Each row is a point. To make a cloud, some directions were put in groups of two or more. Within a group, all points are equally far from the middle, so they leave a hole (a ring in 2 directions, a hollow ball in 3). The other directions are filled evenly. Then the cloud was stretched, turned, moved and blurred a little. Count the holes, and give their numbers of directions, smallest first.

Cloud (14 x 2)
-.06 -.34

.40 .12

.08 .42

.46 -.23

.39 .14

.47 -.09

-.27 .05

.44 .02

.23 -.46

.37 .18

.41 .08

.40 -.36

.47 -.17

.47 -.14
Holes: 1 (2)

Cloud (19 x 3)
.41 .20 -.39

-.02 -.11 .26

-.29 .39 -.69

.12 -.01 -.62

-.06 .73 -.09

.41 -.10 -.37

-.54 -.09 -.18

.31 .61 -.29

-.15 -.20 -.33

-.18 -.30 -.07

.10 .48 -.40

-.49 .45 -.07

-.02 -.15 .39

-.06 -.28 .29

.06 -.10 -.58

-.15 .05 -.03

.09 .14 .15

-.37 .02 .17

-.04 .41 -.39
Holes: 0

Cloud (20 x 3)
.37 -.24 -.26

.69 .39 .00

.33 .40 -.06

-.41 .29 .12

.04 -.11 .16

.18 .17 -.56

.35 .24 -.31

.53 .17 -.28

-.04 .34 -.31

-.16 .01 .33

-.21 .21 .24

.72 .23 -.30

.54 .32 -.20

.01 .11 -.26

-.37 -.32 -.27

.47 -.01 -.36

-.22 -.35 -.38

.26 .40 .16

.43 -.10 -.21

-.24 .25 -.48
Holes: 0

Cloud (32 x 4)
.03 -.04 .31 -.50

-.28 .35 .11 .46

.36 .18 .39 -.21

.27 -.27 .48 .32

.32 -.17 -.19 .27

-.37 -.37 .16 -.23

-.12 -.46 .71 -.47

.27 .34 -.22 .20

-.10 .23 .14 -.68

.50 -.19 .19 .03

.30 -.39 .01 .66

-.33 .19 -.15 .17

.32 -.08 -.39 .11

.31 -.17 .30 .39

.15 -.23 .52 .42

.02 -.21 -.24 .49

-.50 .11 .27 .33

.07 -.04 .21 -.71

.37 -.40 .04 .15

-.09 .04 -.43 -.39

-.17 -.02 .55 .38

-.21 .33 .46 .09

-.29 -.10 -.09 -.16

.12 -.61 -.02 -.12

.44 -.15 -.06 .29

-.16 .09 .50 .09

-.02 -.44 -.24 .46

-.17 .15 -.33 .23

-.09 .32 .16 -.28

.00 -.07 .26 .04

.04 .19 .37 -.81

-.08 -.31 .18 .72
Holes: 0

Cloud (50 x 6)
.18 -.15 -.10 .29 .12 -.28

.05 .07 -.18 -.85 -.14 -.32

-.03 .84 .37 .19 .14 .20

.15 .28 -.20 .21 .10 -.23

.24 .40 -.04 -.24 -.36 .01

-.12 .45 .33 .30 -.10 -.38

-.15 .48 -.10 .28 -.46 -.17

-.36 .47 .38 .25 -.54 -.07

.09 -.23 .21 .12 .26 -.13

.50 .30 .27 -.10 .08 -.27

-.34 .57 -.25 .38 -.29 -.06

-.08 .02 .24 .38 -.25 .42

.62 .53 .50 .19 .20 -.14

-.31 .70 .01 .19 -.50 .02

.19 .10 -.03 -.38 .49 .34

-.47 .04 .01 -.42 -.10 -.05

.23 .23 .01 -.54 -.17 .16

.02 .68 .20 -.01 .11 -.36

-.18 .20 .09 -.33 -.58 -.08

-.43 .20 .14 .05 -.36 .53

-.18 .13 .43 -.19 -.39 .27

.15 .57 -.15 -.03 -.32 .06

.38 -.13 .01 .12 .13 -.47

-.38 .46 -.42 .21 .30 -.25

-.30 .46 .25 -.03 -.22 -.20

-.03 .32 .41 .20 .29 -.18

-.41 .36 -.31 .03 .22 -.03

-.39 .25 .23 .66 -.50 -.21

.10 .17 .28 -.27 .29 .44

.19 -.40 -.19 -.12 .12 .03

-.32 .05 -.30 -.14 -.19 -.10

-.13 .30 .42 .25 .26 -.27

-.42 -.02 -.32 .33 .01 -.14

-.38 .47 .60 -.27 -.30 -.27

-.07 -.11 -.50 -.65 -.31 -.13

.21 .51 .14 -.13 -.23 .31

-.24 .30 -.05 -.41 -.17 -.27

.60 .31 .26 -.10 .35 -.22

-.19 .00 .05 -.09 -.39 -.31

-.12 .94 .32 .29 .02 .05

-.09 .46 -.26 .19 -.05 -.33

-.33 .49 -.22 -.40 -.69 -.14

.34 -.01 -.24 -.37 -.18 .50

-.03 .07 -.30 -.12 -.31 -.57

.44 .05 -.01 -.43 .18 .19

-.16 .23 .04 -.19 .17 -.13

-.40 .04 .07 .20 -.44 -.14

.45 .17 .19 .16 -.27 -.01

.45 .32 .35 -.19 .14 .17

-.62 .13 -.04 .07 -.40 -.03
Holes: 0

Cloud (55 x 6)
.60 -.38 -.05 .00 -.01 -.05

.26 -.24 -.16 -.34 .02 -.77

-.02 -.14 -.20 -.35 -.14 .42

.17 -.21 .37 -.45 .17 -.12

-.06 -.24 -.38 -.56 .10 .31

.42 -.20 -.07 -.05 -.28 -.60

.35 .00 -.42 -.13 .09 .08

.26 -.15 -.42 .25 -.17 -.35

-.08 -.27 .15 .45 .47 -.02

-.24 -.27 .12 -.56 -.14 -.24

.05 .04 .05 .63 -.19 -.46

-.07 .10 .20 .29 -.51 -.46

-.03 -.05 -.37 -.04 .04 .31

.53 .19 .11 .03 .03 -.27

.59 -.29 -.15 -.08 .32 -.48

-.32 -.30 -.50 -.13 .40 -.16

-.04 -.34 -.60 .04 .16 -.12

.53 -.27 -.25 .14 -.56 .06

-.02 -.25 .28 -.07 -.01 -.67

.59 -.37 -.21 -.45 -.26 -.24

-.10 -.35 .35 .09 .33 .14

.13 -.34 .33 -.51 .45 -.29

-.11 .40 .36 -.04 .53 .08

-.02 -.18 -.06 -.33 -.30 -.63

.22 -.49 -.48 .00 -.46 .24

-.12 -.09 .08 -.64 .31 -.24

.54 .02 -.14 .04 .50 -.03

.55 -.14 .65 .26 -.39 -.14

-.04 -.01 -.31 -.55 .20 -.64

-.04 -.20 -.46 .03 .08 -.62

-.11 -.32 .46 -.19 .34 -.29

-.07 .36 -.24 -.15 .36 .06

.29 -.05 .73 .34 .18 -.45

.54 -.23 -.33 -.07 -.30 -.24

-.01 .10 -.16 .27 -.58 -.30

-.07 -.37 -.34 -.12 -.06 .35

-.13 -.13 -.59 -.23 .21 .11

.07 -.18 -.63 -.43 -.16 .18

-.12 -.32 .56 .14 -.34 -.30

-.20 -.41 .04 -.03 -.13 -.55

-.23 .18 .21 .36 -.51 -.27

-.38 -.19 -.01 -.39 .51 -.31

.22 -.68 .11 .08 .24 -.47

.17 -.25 -.45 -.30 -.33 .38

-.23 -.22 .23 .33 .57 -.11

.06 -.06 -.26 .23 -.73 -.25

.16 .02 -.13 -.55 .10 .12

.45 -.04 .34 -.16 .45 -.13

-.26 -.09 .14 .26 -.65 -.24

-.02 .19 .13 -.38 .39 -.43

.29 -.43 .52 .16 .22 -.11

-.18 -.08 -.02 .08 .68 .20

.14 -.09 -.15 .21 -.47 -.53

-.17 -.46 .00 -.28 .58 .10

.34 -.01 -.49 -.18 -.03 .03
Holes: 1 (4)

Cloud (79 x 8)
-.20 -.19 .59 .28 -.24 .94 -.05 -.15

.03 -.34 -.23 -.29 .27 .30 -.03 .13

-.49 -.08 -.26 -.02 .36 -.01 .16 -.37

.39 -.50 .40 .02 -.36 .16 -.22 .30

.08 .09 .41 -.02 -.29 .12 -.70 -.04

.23 .14 -.38 .23 .15 -.13 -.28 -.29

.31 .08 -.09 -.04 .18 .42 -.48 -.10

-.02 -.42 -.31 -.22 .24 .31 .01 .10

.31 -.52 .67 .14 -.05 .19 .09 .10

.03 .13 -.61 .34 -.15 -.09 .28 -.19

.01 -.31 -.21 -.22 .43 -.36 -.05 .25

.36 -.12 .04 .22 .15 .38 -.18 .65

.11 .11 .59 .26 -.17 .15 .19 .45

-.04 -.28 .06 .39 -.16 .92 -.11 -.24

-.30 -.35 .23 .33 -.19 -.38 -.12 -.20

-.27 .02 -.49 .41 .16 -.16 .54 .21

-.03 -.52 .60 .19 -.01 .62 -.29 -.30

.00 -.07 .05 .55 -.48 .72 -.08 -.25

-.43 -.47 .23 .50 -.33 .04 .04 -.09

.03 .11 .05 -.39 .03 .01 .14 .35

.16 -.52 -.14 -.12 -.37 .51 .39 .31

-.39 -.16 -.20 .31 .15 .45 .39 -.04

.08 -.40 -.09 .00 -.21 .38 .05 .55

.00 .09 -.03 -.14 .22 .36 -.59 -.35

-.33 -.08 .20 .47 .49 .43 -.34 .13

-.29 -.32 .72 .03 -.18 .48 -.44 -.55

-.23 .37 -.18 .56 -.26 .31 -.03 .02

-.04 .39 .02 -.06 .65 .34 .00 -.06

-.14 .17 .41 -.20 .47 .23 -.21 -.31

.41 -.22 .30 .25 -.05 -.15 -.24 .31

-.24 .36 .02 -.17 -.02 .52 -.15 -.40

.46 -.21 .39 .27 .35 .08 .10 -.21

.05 .26 .59 .43 -.17 .32 -.37 .04

-.64 .26 -.05 .07 .02 -.24 .22 .14

.36 -.22 .53 .01 .16 .09 -.14 -.10

.32 -.10 -.42 .26 -.39 .08 .14 .33

.31 .14 .06 -.20 .07 .11 -.43 -.08

-.73 -.01 .55 .02 -.03 .54 -.02 -.02

-.42 -.43 .31 -.57 -.18 -.25 .00 .01

-.57 .23 .13 .31 -.52 .48 .01 -.21

-.21 .14 .24 .29 .63 .32 .24 .22

.23 -.38 .51 .30 .12 .44 -.06 .36

-.67 .27 .04 .47 .14 .17 -.28 .20

-.04 .21 .61 .24 .25 .66 -.46 .29

-.27 .37 -.11 -.10 .10 -.05 -.32 -.47

-.48 -.22 .28 .31 .38 .09 -.35 .22

-.33 .39 .12 .25 .40 .66 .01 -.02

-.42 -.55 .26 -.31 -.21 -.39 -.20 -.04

-.44 -.49 .18 -.13 -.53 .24 -.29 .36

-.05 .21 .53 .32 -.26 .64 .17 -.26

-.37 .36 .38 .26 .23 -.02 -.19 -.48

-.05 .00 -.06 .28 .41 .38 .38 .44

-.10 -.28 .16 .20 .65 .02 .38 -.11

-.25 -.49 .50 .34 .24 .33 .17 -.08

-.30 -.20 .00 .43 -.60 .13 .41 .18

.47 -.50 .40 .09 -.25 .38 -.23 -.27

-.58 .01 -.30 .13 -.18 .12 .29 -.11

.22 -.07 .39 .39 .07 .45 .25 .51

-.07 .02 .19 -.10 -.17 .60 -.74 -.23

.08 -.20 .43 .10 .30 .18 .40 .08

-.15 -.27 -.34 .43 .23 .60 -.12 -.11

.20 .08 -.09 .08 -.08 .05 .11 -.52

-.39 .42 -.44 .28 .14 -.22 .16 -.15

-.25 .29 .47 .43 -.16 -.17 -.18 -.11

-.58 .12 -.08 .29 .38 .20 .27 -.06

.02 .65 .49 .30 .31 .09 -.10 .03

-.37 -.05 -.47 -.04 .60 -.09 .09 -.07

-.14 .62 -.02 .10 .46 .05 -.16 -.36

-.62 -.32 .28 -.09 -.33 .43 -.36 .33

-.40 .29 .27 .46 .19 -.35 -.22 -.23

-.34 .20 .16 .46 .14 -.24 -.58 -.01

.05 .01 -.14 .30 .14 -.62 .38 -.02

-.32 .03 .33 -.40 -.38 -.03 .27 .32

-.48 -.36 .70 -.12 -.04 .07 -.30 .33

-.54 .29 .52 .35 -.25 .54 -.41 -.18

.17 -.38 .03 -.29 .26 .35 -.06 -.25

.00 -.36 -.17 -.36 -.54 .00 -.03 .30

.19 -.26 .67 .31 -.62 .13 -.01 -.14

.19 -.69 -.02 -.13 .30 .28 .05 -.36
Holes: 2 (3, 3)

Cloud (85 x 8)
.14 .03 -.05 .20 .40 .03 .44 -.02

-.12 .28 .25 -.55 -.04 .11 -.12 .48

.05 -.25 -.09 -.25 .20 .34 .04 -.11

-.27 -.60 .54 -.12 -.23 -.06 .11 -.17

-.13 .01 .72 -.32 .10 .00 .43 .54

-.02 -.35 -.02 -.29 .38 .08 -.12 -.04

.45 .15 .17 .21 .44 -.21 -.43 .14

.01 .00 .65 .17 .50 .00 -.28 -.07

.04 .19 -.03 .19 .06 .36 -.26 -.38

.02 .19 .24 -.28 .15 -.40 -.18 -.25

.28 -.42 .18 .16 .09 -.19 -.27 -.48

.25 .46 -.27 -.27 .04 .09 -.26 .12

.41 -.50 .15 .09 -.03 .02 -.04 -.70

.58 .36 -.14 -.11 .25 -.08 -.04 .01

-.26 .11 .34 .12 -.12 .15 .61 .12

.30 .35 .31 -.05 .25 .51 .14 .47

.00 -.17 .45 .14 .03 -.52 .21 -.48

-.21 .35 .56 -.05 -.04 .29 -.04 .71

-.07 .09 .20 -.22 .60 .42 .11 .12

.06 .04 .68 .26 .25 .14 .37 -.34

.57 .20 -.08 -.13 .19 .11 -.33 -.49

.02 .16 -.10 .26 .66 .22 -.10 -.28

.25 -.47 .18 -.34 .33 -.22 .24 -.31

-.32 -.20 .61 -.34 .18 -.20 .17 .19

.00 .18 .09 .19 .23 -.29 .44 .19

-.06 .25 .76 -.30 .07 .29 -.10 -.12

-.17 -.27 .29 .13 .18 .08 .41 .16

.12 .47 .40 -.43 -.04 -.04 .08 -.18

.30 .02 .17 .47 .17 .01 -.17 -.19

.13 .48 .21 -.02 -.13 -.02 .41 -.13

-.22 -.22 .43 -.02 .34 .10 .40 -.19

-.09 .61 .28 -.32 -.21 .19 .27 .21

.10 .20 .41 -.18 .08 -.12 -.42 -.21

-.18 -.25 .26 .04 .48 -.25 .20 -.55

.06 .42 .70 -.38 .01 .15 .15 .31

-.26 .19 .60 -.46 -.02 -.03 .44 -.17

.45 .39 .12 .12 -.02 -.03 -.13 .17

-.50 .32 .31 -.04 .14 .26 .25 .30

.11 -.23 .70 -.22 .04 .24 .37 .06

.09 -.10 .34 .29 .12 -.36 -.26 -.51

.45 .05 .02 -.34 -.14 .27 -.01 -.31

-.07 -.04 -.18 -.02 .39 .17 -.31 -.04

.23 -.26 -.20 -.01 .49 .13 -.05 -.18

-.18 .35 .25 -.34 .06 .37 .00 -.17

.56 .18 -.09 .02 .25 .11 -.44 -.39

-.45 -.06 .52 -.40 -.32 -.22 .50 .08

.09 .61 .08 -.24 -.05 .17 -.20 .09

.30 .00 .44 .19 -.14 -.33 .26 -.40

-.44 -.04 .14 -.09 .01 -.33 .39 .13

.02 .12 .42 -.56 .18 -.12 .43 .18

-.29 .36 -.21 -.26 -.10 .08 .28 -.11

.00 .35 .30 .25 -.12 -.23 .06 -.01

.12 -.55 .22 -.41 -.22 -.18 -.22 -.58

-.11 -.30 .46 -.44 -.14 .03 -.15 .17

-.03 -.34 .66 -.37 .05 .30 .06 -.31

-.22 .14 .35 -.18 .30 .52 .10 .37

.19 -.25 -.16 -.22 .32 -.13 .35 -.12

.16 .02 -.23 -.27 -.40 -.28 .11 -.49

.28 .63 -.06 .11 .03 .29 -.22 .04

-.19 -.41 .58 -.30 .04 .12 .25 .27

.31 -.09 .52 .26 .18 .20 .08 -.10

-.41 -.03 .34 -.31 -.19 -.11 .55 -.40

.22 .62 .01 .34 .12 .14 .04 -.11

-.22 -.27 .66 .12 -.29 -.22 .34 -.19

-.16 -.39 .56 -.60 -.15 -.10 .32 .10

.18 -.38 .79 -.46 .04 -.26 .01 -.29

.02 -.17 -.04 -.23 .23 -.39 .20 -.74

.11 -.36 .28 .02 -.52 -.33 .28 -.14

-.03 -.16 .94 .01 .12 -.12 .01 -.18

.20 .10 .07 -.41 -.43 -.20 -.09 -.26

.34 .06 -.21 .10 .34 -.22 .27 -.42

.11 .04 -.24 -.53 -.29 .02 -.08 .04

-.29 -.06 .10 -.04 -.07 -.12 -.18 -.59

.07 -.27 .67 .17 .33 .00 -.23 -.43

.07 -.03 .41 -.11 .22 .04 .57 .38

.30 .09 .03 -.44 -.23 -.18 -.03 -.05

-.30 .30 .34 -.33 -.14 .24 .60 .21

.32 .31 .33 .53 .37 -.05 -.04 -.19

-.18 .47 -.08 .14 .61 -.16 -.09 -.05

-.04 -.13 -.06 -.30 .13 .00 .39 -.55

.11 .60 .26 -.09 .23 -.23 .15 -.27

.33 .01 .06 -.57 .09 -.04 -.05 -.27

-.05 .47 .24 -.35 .23 .06 -.29 .46

-.30 .35 .53 -.07 .61 .10 .24 .10

.19 -.20 -.23 -.14 -.08 -.05 .43 -.28
Holes: 1 (6)
